Each point is reached from the start by the listed moves, each made 0, 1 or 2 times, or once backwards (-1), plus a little noise. Is the number of moves made odd or even? Then give how often each move was made.
In the rows, 128 means zero.

Moves:
(1): [169  99 142]
(2): [152 166 135]
(3): [122 122 172]
Start: [126 119 113]
Points:
[108  87  62] => even (0, -1, -1)
[180 116 221] => even (1, 1, 2)
[164 184 214] => even (0, 2, 2)

Moves:
(1): [145 114 137 126 134 132 123 154 141 129]
(2): [137 148 117 130 133 131 132 125 132 116]
(3): [133 134 141 118 143 126 116 130 129 141]
(4): [142 124 137 142 133 127 113 129 119 126]
(5): [116 120 116 132 156 134 140 124 124 120]
(6): [122 130 126 127 126 145 128 137 119 132]
(7): [128 131 141 140 128 121 146 142 121 134]
(8): [113 132 118 133 128 119 129 142 124 129]
Start: [116 110 124 123 124 118 135 132 130 106]
Points:
[167 144 159 170 165  98 135 199 116 107] => odd (1, 2, 1, 2, 0, 0, 2, 1)
[150 101 136 146 190 154 104 213 116 105] => even (2, 1, 1, 2, 1, 2, 0, 1)
[126 127 118 171 176 137 170 249 110  97] => even (2, 2, 0, 1, 1, 2, 2, 2)

Moves:
(1): [138 146 108 132 144 109 136 118 137 130 130 113 108]
(2): [113 136 127 150 116 123  90 109 124 146 148 128 125]
(3): [144 136 137 128 128 125 142 128 126 153 138 127 147]
(4): [136 119 120 140 125 115 116 110 103 127 104 126 130]
(5): [117  97 140 147 119 122 147 127 151 119 153 106 131]
(6): [128 126 108 134 136 146 121 126 123 127 130 120 152]
(7): [124 138 114 139 128 123 131 152 134 130 114 135 138]
(8): [144 111 113 107 141 107 102 145 140 136 116 112 132]
(9): [129 110 127 129 128 118 127 113 143 139 141 144 125]
(10): [114 135 131 128 147 161 141 133 135 139 109 118 121]
(11): [141  94 118 127 133 141 126 151 111 138 157 129 111]
(12): [115 127 147 146 160 126 127 135 114 116 131 132 137]
Start: [139 132 118 152 164 115 107 141 139 129 112 139 119]
Points:
[120  22  94 245 172  67 107 109 166 112 177 129 193] => even (0, 0, 0, 1, 2, 2, 1, 0, 2, -1, 0, 1)
[122  61 124 249 170  70 132 198 106  99 102 100 121] => even (0, 0, 0, 2, 2, -1, 2, 0, -1, 0, 1, 1)
[157 147  77 233 244  55  76 158 100 151 187 127 134] => even (2, 1, 1, 0, 0, 1, 1, 0, 0, -1, 1, 2)
[103  77  91 207 146 138 162 156 210 161  81 100 122] => odd (0, 0, 0, 1, 2, 0, 2, 0, 1, 2, 0, -1)
